Each row is a point. Examples show where two turns around zero, p and q, send a point. Where does a point land after both, in the order given? Backwards means that the second turn is done in reverse. Each puzzle has new turns, and all numbers are rounded.
In the rows, zero is written as 128.

Turn p:
[ 80 163 116] => [ 75 157 120]
[103 118 125] => [104 115 127]
[143 138 170] => [145 140 168]
[185  93 100] => [186  99  95]
Turn q:
[186 130 139] => [180 152 140]
[ 87 155 116] => [ 81 136 111]
[188 135 127] => [182 156 128]
[ 84 102 155] => [ 94  92 157]
[ 95 118 102] => [103 103 103]
Where do these land?
q, then p backwards: [ 83  79 137] => [ 95  71 140]
p, then q: [ 79 171 137] => [ 65 145 133]
q, then p backwards: [133 114 140] => [134 118 143]
p, then q: [169 125  94] => [166 137  92]
p, then q: [176 151 132] => [160 170 124]

Turn p:
[108  96 129 117] => [109 105 121 104]
[115 113 191 118] => [107 119 183  98]
[145 132  82 153] => [149 120  92 163]
[170 119 139  96] => [171 130 138  96]
[102 189 103 161] => [104 172 112 186]
[131 135 189 149] => [120 126 192 136]
[124 111  63 103] => [136 123  58 113]
Turn q:
[ 84 103  79 130] => [ 86 120  74 145]
[134 182 148 115] => [142 175 152 105]
[121  92 115 117] => [119  96 105 125]
[140 181 161 164] => [138 172 182 146]
[196 120 134 137] => [190 108 144 144]
[ 93  90 132 105] => [ 92  96 111 103]
Where do these land?
q, then p: [159 165 140 138] => [156 150 162 141]
q, then p backwards: [111 129 172 122] => [113 117 170 117]
q, then p: [172 140 152 137] => [162 124 167 126]
p, then q: [135 155 144 142] => [129 142 159 137]
p, then q backwards: [111  51  99 122] => [116  56 118  87]
p, then q: [148 112 130  95] => [156 121 115 100]
q, then p: [ 60 144  59 140] => [ 78 157  66 179]

Turn p:
[195 123 150 121 160  88] => [175 128 142 101 173  78]
[107 114 142 166 165 120] => [111  94 135 163 157 117]
[118 100 136  95  77 113] => [128 121 150  97  70 122]
[151  94 132 171 143 178] => [170  86 111 159 145 162]
[113 182  85 101  73 108] => [101 199 104 116  77 117]
[107 142  70 109 127 163] => [100 144  74 115 117 165]
[104 140 181 132 152 127] => [109 125 179 145 156 135]
Turn q:
[109 106  96 158 120 157] => [ 94 101 103 152 124 152]
[114  93 113 156 139 151] => [107  90 118 152 143 144]
[121 155  86 116 162 143] => [125 149  81 114 158 145]
[173 100  94 129 127 116] => [173  99 100 137 111 139]
[106 150 156  91 116  84] => [128 156 146  95 118  74]
[119 118 221 167 133 106] => [125 129 217 166 146  94]
[148 162 176  42 112 114] => [159 167 170  45 110 111]
[134 140  82 165 116 153] => [114 134  89 162 114 164]
Where do these land?
p, then q backwards: [101  99  91  99  76  97] => [106 120 106  96  56 114]
q, then p: [161 136 155 163 134 121] => [164 133 143 163 147 126]
q, then p backwards: [123 147 136 153 116 164] => [ 94 153 139 127 123 153]
p, then q: [162 128 175 164 168 136] => [172 116 154 161 177 139]
p, then q: [195 143 177 123 159 170] => [188 142 156 120 178 180]
q, then p: [ 69 116 123  96 115 103] => [ 77 121 136  98 104  92]
q, then p: [133 105  99 130 150 149] => [130  98  97 119 136 146]
q, then p backwards: [ 80 151  67  97 106  83] => [129 135  44 115 116  78]

Turn p:
[125 130 104 131 113 154  93 154] => [125 136 109 128 114 158  98 160]
[141 117 100 138 123  95 193 146] => [143 114  84 150 147  88 173 134]
[123 130 145 111 173 109 107  87] => [129 144 160  98 157 121 112  85]
[103 138 104 126 147 100  92  73] => [ 96 159 128 111 152 107  83  89]
[102 115 137 110 113 161 163 150] => [106 106 118 119 113 154 173 143]
[141 144 171 147 120 101 100 152] => [148 130 176 135 120 105 111 161]
[109 142 120 140 130 136 186 129] => [106 128 114 156 143 127 178 124]
[135 114 148 125 116 117 101 129] => [136 116 146 113 112 118 106 134]
[147 140 113 108 128 132 162 143] => [149 142 104 131 123 130 164 129]
[140 100 101 138 138 178 116 145] => [140 105  98 134 132 181 110 134]
[142 139 164 134 108 125  95 101] => [130 132 169 133  96 119  99 114]
Turn q:
[117 104 144 125  97 129 119 110] => [125 115 156 131  95 119 126 114]
[100  99 163 153 128 161 152  86] => [ 91 126 173 159 119 139 163  94]
[131 170 117 156 127 128 140 134] => [132 165 105 151 133 144 120 136]
[113 119 119 160 132 104 133 149] => [110 122 116 159 132 114 115 153]
[177 120 153 101 115 122 135 106] => [178 126 148 113 120 114 160 117]
[102 112 102  96 132  84 116 131] => [107 112 106  97 119  81 112 135]
[ 98 151 155 121 172 159  98 145] => [ 98 144 157 101 175 157 104 131]
[156 117 112 104  98 144 158 144] => [153 108 108 116  97 150 158 141]
[157 160  87 137 151 121 101 148] => [156 134  83 126 162 135  93 131]
Where do these land?
p, then q: [125 127 102 115  99 115 151 103] => [115 139  95 135  99 104 124 116]
p, then q: [108 100 112 132 123 141 139 154] => [106  92 109 123 129 141 132 138]
p, then q backwards: [114 154 108 119 127 117 148 114] => [114 147 123 132 143 116 152 105]
p, then q: [118 147 156 156 122 140 139 153] => [117 128 150 156 133 147 136 162]
q, then p: [131 129  93 150 153 133 126 105] => [113 134 111 141 158 129 107  99]
q, then p: [115 117 115 102 164 127 150 130] => [113 130 106 102 155 126 156 122]
q, then p backwards: [174 134 225 123 117 109 148 120] => [160 184 201 119 152  99 142 165]
q, then p: [118 126 139 156 162 104 120 127] => [125 132 150 130 172 116 117 137]
p, then q: [173 127  92 115 122 112 123 123] => [170 131  91 131 125 117 113 110]
q, then p: [126 118 130 104 115 122 117 146] => [138 120 123 102 110 125 128 141]
p, then q backwards: [105 130 135 138 104 188  46 134] => [ 76 149 133 140  82 173  88 179]

Turn p:
[120 138 113  37 113 120 105  92 139] => [ 98 134 151  93  77 119  70  91 156]
[151 143 116 129 101 108 143 146 125] => [146 147 103 133 102 115 125 139 110]
[135 102 129 138 120 144 134 140 134] => [154 112 136 137 132 130 128 144 133]
[138 110 133 152 126 122 119 159  57] => [143 102 112 141 157 131 115 128  59]
[103 138 113 151 101 115 136 159 142] => [123 126  96 127 111 142 140 172 125]
[137 151 147 116 138 187 157 102 101] => [151 144 180 103 129 152 155  94 108]
[118 126 133 128 173 128 161 153 159] => [138 137 121  92 162 109 153 147 157]
[120 123 177 152 115 117 107 166 155] => [111 140 142 155 149 117 124 191 126]
[125 115 113 151 150 115 120  49 117] => [102  99 126 159 127 125 158  63 146]
[131 135 105 127 144 123  99 115 150] => [115 137 112 139 134 139 114 111 161]
Turn q:
[ 92 129 148 120 116 139  73 119 130] => [132  96 126 103 114 134  83 102 152]
[ 98 100 123 146 148  96  49 138 116] => [104  91 103 130 172 120  61 115 156]
[158 104 113 115 118  93 137 105 139] => [135 111 141 130 160  91 160 133 124]
[160 159 133  78 138 146 144 140 137] => [161 149 150  95 123 141 136 153  91]
[153 101 114 148 133 135 148 144 147] => [140 123 112 163 138 134 153 154 126]
[118 136 111 129  69 123 149 141  83] => [101 142 121 131  77  74 128 138 121]
[158 155 124 127 144 105 129 134 133] => [138 155 153 134 155 123 122 138 116]
[151 108 108 146 136 136 152 100 114] => [129 131 109 153 138 118 163 108 106]
[161 130 122 144 150 142 147 124 141] => [149 143 127 154 143 145 149 129 111]
[106 168 163 133  88 143 108 125 128] => [135 130 160 120  77 129  96 108 148]
[ 31 144 113  97 143 145 153 140 144] => [ 99 155  93  59 101 165 138 133 179]
[148 103 163 153 153 133 148 126 124] => [111 111 139 164 137 161 146 125 107]
Where do these land?
q, then p: [ 97 132 111 113 130 110 148 148 117] => [109 136 114  90 115 136 119 147 136]
p, then q backwards: [120  90  98 162 137 130  77 100 143] => [110  84 146 187 140 127 102 126 149]
q, then p: [154 129 202 114 114 141  90 115 115] => [124  89 187 171 140 118 104 124 100]
p, then q: [153 144 116 133 123 110 189 147 111] => [123 159 141 122 134  78 148 146  92]
q, then p: [144 116 173  89  92 178 100 133 100] => [147  82 154 159 101 122  76 127  86]
q, then p: [128 120 133 119 157 117 173 155 123] => [134 130 127  82 141 151 144 150 108]
q, then p: [104 120 132 157 121 145 102  74 140] => [130 112 143 161 105 120 148  95 172]
q, then p: [124 139  96 142 126  80 150 141 137] => [102 159 100 107 143 116 150 151 141]
p, then q: [150 163 115 109 150 115 151 123 107] => [133 155 142  96 136  99 137 101 112]
p, then q backwards: [112 132 126 162 130 156  84 130 146] => [121 118 150 162 165 122 135 152 153]
q, then p: [122 123 107 109 128 127 145 142 168] => [160 152 120 103 129 115 123 145 143]

Turn p:
[ 46  94 131 136 179 154 125 145 144] => [ 50  89 129 128 141 129 151 132  68]
[111 148 127 133  83 103 153 109 135] => [143 122 113 139  89  95 150 133 153]
[107 121  95 156 199 185 147 171  91] => [ 78 158 110 152 165 184 154  94  68]
[145  82 140 114 104  97 173 143 170] => [166 101 162 135 149 108 177 167 142]
[113 135 104 146 124 203 110 144 131] => [ 85 141  99 127 115 191 128 149 120]
[180 147 143 154 132 123  89  68  92] => [158 128 133 148 112 144  51  84 155]
[137 151 164 114 114 115 147 144 162] => [121 144 161 118 126 102 147 146 165]
[133 112 103  88 150 100 169 137 191] => [131 103 121 115 194  96 175 151 154]
[153 139 128 137 108  76  80 126 102] => [171 150 126 130 115  95  71 132 118]
[154 151 146 103  88 124  86  92  61] => [175 143 126  89  73 136  75  91 134]
Turn q:
[ 72 182 104 106 129 162 144 113 132] => [ 55 151 150 101 140 158 148 111 129]
[147 117 138 156  87  80  98 100 102] => [150 114  95 112  85  87 111 129  85]
[136  95 108 149 113 116  74 101 128] => [134 113  77 136  87 128  93 115 123]
[114 147 138 102 127 153 180 132 195] => [110 133 158 146 164 127 187  84 159]
[113 151 114  92 168 173 174  95 128] => [105 147 159 121 180 185 139  97 116]
[119  95  88 177 125 133 114 130 110] => [125 141  90 159  90 153 120 157 115]
[198 117 148 166  87 123 133 178  92] => [205 158 148 130  81  94 130 169 128]
[154 101 108 130 120  64 126 149 107] => [169 122  77 113 133 103 132 168 119]
[125 182 177 123 179 119 146 165 170] => [104 136 180 149 192  77 125 133 157]
[177 115 109 127 119 131  88 129 114] => [168 143 104 115 103 131  90 123 143]
[ 42 148 142  51 155 182 146 133 154] => [ 52  87 180 105 173 182 156 108 171]
[138  86 162 158 126 100 112 111 104] => [158  89 118 148 107 110 105 142  90]
Where do these land?
p, then q: [142 121 113 195 189 119 127 115 162] => [ 90 128 114 201 123 127  86 157 108]
p, then q backwards: [129  77 108 106 107 145 132 129 138] => [117  87 128 102 124 114 150 136  95]
p, then q: [107 141 176  69 141 114 153 134 109] => [136  85 143  88 167 116 151  97  98]
q, then p: [149 123  96 129 125  42 107 167 115] => [163 169  86 115 191  96 137 155 108]
q, then p: [133 114 127 148 145  86 142 136  72] => [152 182 131 117 146 141 127 125  84]
q, then p backwards: [118 103 170 127  86 155 115 151 142] => [118 117 173 133  92 126 155  90 135]
q, then p backwards: [163 163 130 150 154 123  75 141 192] => [150 201 131 155 151  81 116  97 142]
p, then q: [ 89 100 142 106 166 152 107 135  95] => [121  90 146  92 122 175 112 138  99]
q, then p: [161 140 106 111  56 201 150  85 130] => [144 111 123 102  68 158 141  93 216]
q, then p: [133 147  85 165 110 167 158 163 123] => [ 99 181 122 140  96 126 159 134 169]
p, then q: [ 84 179 155 101 128 103 142  53 131] => [117  75  59 119 125 109 166  78 109]

Turn p:
[162  89 127 148  98 116 130 125  89 148 151] => [157  92 149 130 102  97 133 129 101 130 168]
[ 96 117  84 114 154 114  97 147 133 119 176] => [ 99 132 101 106 161 129 115 176 135 146 172]
[116 157 105 107 120 157 144 101 140 114 144] => [112 143  88 109 119 141 135  98 140 154 127]
[145 110 128  79  79 137 134 133 157  99 136] => [130 124 122  97  71 154 135 129 171 115 144]
[ 98 106 134 102 123 131 118 120 122 145 128] => [ 92 124 142 105 115 121 114 134 119 127 127]
[105 162 152 112  76  94 114  99 149 144 136] => [110 166 132 138  87  86  95 112 167 135 125]
[131 127 105 138 143 145 135 125 168 150 148] => [121  99 120 130 152 139 123 120 155 163 130]
[151 122 135  88 159 130  98 133  98 134  95] => [151 146 159  82 137 141 121 148  99 119 104]
[111 171 132 168 167 168 125 175  85 143 137] => [122 155 134 177 164 156 151 143  69 170 124]
[139 101 132 159 128 135  95 125 107 125 122] => [147 108 133 139 129 131  98 137  93 114 140]
[119 133 126 133 125  80 146 134 144 111  63] => [136 132 116 139 130 100 140 147 151  78  73]
[164 139 176 187 165 129 200 118 144 105 100] => [160 113 141 182 171 140 175  63 136  84 102]
Turn q:
[137 172 101  89 101 147 120 143 159 118 133] => [121 166 108  79  89 132 131 125 130 122 158]
[161 129 156  83 142 117 151 130 110 148 157] => [164 122 160 114 124 122 136  98  95 167 141]
[150 104 161 144 168 108  89 133 171 172 124] => [156 115 138 147 169 121  65 126 157 147 166]
[135 152 114  91 112 138 147 165 121 116 124] => [138 158 130 100  90 121 144 146 103 133 131]
[ 90 165 162 162  98 115 129 123 172 135  90] => [116 173 128 165 122 106 136 127 200 113 137]
[154 157 124 155 144 132 153  96 106  90 130] => [152 129 103 132 138 126 153  91 111  88  97]
[176 117 150 103 116 161  91 153 101 139  96] => [161 124 149 116  79 152  72 134 122 139 105]
[125  90 108 117 117 100  95 103 122  91  98] => [ 97  80 131 108 118  95 106 135 140 101 104]
[ 99 167 137 144 123 103  95 118 139 144 135] => [ 93 154 122 159 129 115 112 101 142 122 154]
[ 95 107 115 142 112 121 148 103 114  90 128] => [ 96 103 131 130 135 121 169 136 133 102 101]
[163 114 125 119 180 148 112 168 100 114 115] => [166 130 136 114 138 136  83 154  78 117 107]
[ 91 131  87 125 146 159 159  99 104 148 142] => [ 93 140 102 116 160 154 161 124 108 158  96]
[117  96  94 172  95 101 155 132 155 167 149] => [117  91  85 162 137 130 163 159 153 158 164]
[ 97  92 157 145 139 141 149 125 119 120 172] => [121 108 168 148 166 159 163 135 120 124 133]
Where do these land?
q, then p: [121  83  39 119 161 114 141 142 117 132 113] => [110 112 136  91 146 112 161 214  98 133 115]
p, then q: [110 167 144 136 134 113 145 110 133 142  94] => [126 147 109 144 136  87 119 115 154 118 102]
p, then q: [122 116 158 132 155 104 155 161 137 114 165] => [145 146 148 137 174 138 166 127 121 104 150]
p, then q backwards: [165 181 130 120 135 113 158 139 110 135 164] => [126 161 157 117 131 121 188 132 153 156 139]
p, then q backwards: [151 124 157 103 113 117  94 110 149 122 113] => [150 135 159 113 125 151  96 132 142 113 100]
p, then q: [143 204 118 119 146 171 149 114 123 139 159] => [135 160  81 129 147 145 132  80 138 187 112]
q, then p backwards: [140  82 104 143 115 158  59 135 108  69 101] => [102  54 133 119 114 135  85 129 156 105  66]
p, then q: [119 123 118 106 121 176 140 150 142 136 108] => [122 141 135 118 116 154 136 158 154 154  99]
p, then q backwards: [141 148 111 225 104 112 147 145 139 145 136] => [146 116 145 198 126  66 152 133 108 169 123]
q, then p: [112  98 144 128 101 129 155 114 140 108 127] => [110 108 144 135 125 141 153 116 157 102 121]
p, then q: [119  96 153 123 133 141 143 102 133 147 118] => [108 109 165 124 138 123 129 118 148 124 105]
q, then p: [114 117  96 111 155 108  63 109 131 139 112] => [ 94 144 122 103 144 115  72 171 115 122 132]
q, then p: [116 154 157 114 103 125 110 141 127 111 176] => [107 153 124 146 105 129 130  84 120 126 168]
q, then p backwards: [120 100 163 112 117 111 133 119 104 153 106] => [136 134 140 136 114 130 133 136 145 188 120]

Turn p:
[101 151 125 119 137  88 130 135 181 122 157  83] => [ 94 152 112  87 127  94 120 147 128 143 102  76]
[178 121 132 201 146 114 116 104 137 120 149 128] => [ 87 107 106 176 113 132 118 127 186 144 155 114]
[125 118  95  78 108 161 171 170  76 169  81 148] => [217 134 166 117 134 136 116 161  90 119 138 187]
[120 117 164 144  87 103 121  82 162 134 176 148] => [ 82 118 118 124  91 108 125  79 158 131  78 139]
[152 170 109 169 115 110 103  82 109  96 106 137] => [120 122 107 196 102  98 139 103 120 113 162 103]
[108  97  98 113 105 135  99 163  84 155 106 130] => [163  89 165 143 143 138 127 150  81 146 110 146]
[103 124 199 103 143  77 132 148 153 107 140 113] => [ 94 126 138  71 146 110 171 135 157  94  94 102]
[142 159 130 149 129 173 110 137 132 151  90 125] => [169 146 100 167 127 166 135 137 127 127 123 117]
[ 95 133 112 132 129 165 162 158  78 137 130 135] => [154 149 171 120 105 158 144 149 100 146 152 154]
[189 155 137 165 124 131  84 102 165  64 181 137] => [ 60 116  98 161 104 149  85  85 157  93 148  74]
[148 160 111 115 164 125 102 107 105 153 136 142] => [160 136 146 150 148 120 117  92 142 146 150  98]
[128  90 110  91 114 139 183 163 118 152  95 127] => [171 127 137  94 139 123 113 175 114 121 129 188]
[ 94 106  93 110 155 157 146 154 129 133  84 165] => [143 166 146 136 178 142 129 152  92 132 135 177]
[108  92 177 105 135 116 133  85 164  97 161  74] => [ 77 105  80  52 132 119 152 101 138 136 118 119]
Turn q:
[121 163 113  82 178 110 105 124 113 168 118  92] => [104 167  80 147 160 112 146 156 151 160 165 119]
[131  36 156 162 162 168 106 168  80  88 137 112] => [ 91  61 157 163 106 185  88 112  79 183 130 106]
[113 105 174 119  76 140 127 151 162  78 160 149] => [113 115 184  93  78 142 113 103 140  93 112  89]
[134 142 139 158 105 121 140 133 117 125 167 109] => [127 126 145 166 105 115 148 127 121 107 103 122]
[109 163 127 118 132 106 161  93 125 100 119 144] => [124 132 115  82 123  96 160 151 111 117 116 140]
[111 129 120 145 129 139 166 156 181 106 154 146] => [129 107 190 112 131 115 114 159 143  96 122 136]
[182 135  99 111 170  80 104 116 118 160  67  76] => [132 155  59 149 214 135 138 129 138 175 106 117]
[146  91 199 168 124 209 129 152 132  93 147 151] => [ 95  93 192 136 107 178  97  87  69  88 146 121]
[115 141 107 111 117 116 137 131  97 180  70 105] => [135 176  92 134 139 147 145 128 150 169 123 177]
[119 130  86 105 121 124 124  65 133 172 110  98] => [155 132  92 126 154  98 169  99 164 155 153 155]
[138 166  91 124 102 140 118 141 139  93 147 164] => [153 107 113 112 108 139 126 161 145  69 127 120]
[134 125 132 113 105 116 159 122 138 140 166 188] => [182 149 161 105 100 107 124 138 113 108 139 115]
[111 139 120 149 143  96  88 112 129 162 101 131] => [124 145  82 139 140  94  94 115 139 142 123 149]
Where do these land?
q, then p: [ 99 130  88 126 114 138 110 134 157  95 119 133] => [102 122 115 112 165 132  98 131 111 112 100 147]
q, then p: [ 97 145 140 148 140 115 172 132 150  99 114 124] => [134 140 158 113 157 116 165 137 121  94 109 144]
q, then p: [110 136 126 134 188 105 101 113 150 100 116 147] => [119 106 166 114 176 104 127 139 101 152 118 103]
q, then p backwards: [134 124  93 120 139  93 147 155  76 101 164  94] => [107 135 131 188 113 113 104 159 121 160 106  83]
q, then p: [123 103  90  76 157 101 169 105 120 118 130  80] => [165 152 134  81 141 114 113 174 178 159 116 150]
p, then q: [181  91 170 159 102 191 110 164 115 169  93 147] => [155  71 163 120 163 193  81 104 106  88 146 153]
p, then q: [149 158 133 128 136 132 121 111 166 101 155 109] => [112 103 105 132 126 112 156 127 178 125 133 129]
q, then p: [120 154 126 116 126 132 131  84 104  93 116 143] => [138 124 151 103 123 101 105 131  95 122 151 156]
q, then p: [144 109 203 105  87 188 100 189 113 201 129 167] => [128 141 101 155  47 193 137  40 118 125 121  71]
p, then q: [154 122  84 100 123  58 165 117 126 122 141 138] => [124 151 109 121 108  85  91 130 142 144  95  64]
q, then p backwards: [108 167 123 143 122  97 100 111 139 129 100  95] => [130 113 151 139 126 103 135  94 185 128 115 136]
p, then q: [149 118 142 149 119 204 134 161 106 225 139 164] => [155 145 140 135 175 182  88  70 102  53 165 150]
q, then p: [ 97 107 147 160 110 112 103  89 143 112 148 123] => [111  94 110 132 131  72 146 110 120 133 107 147]
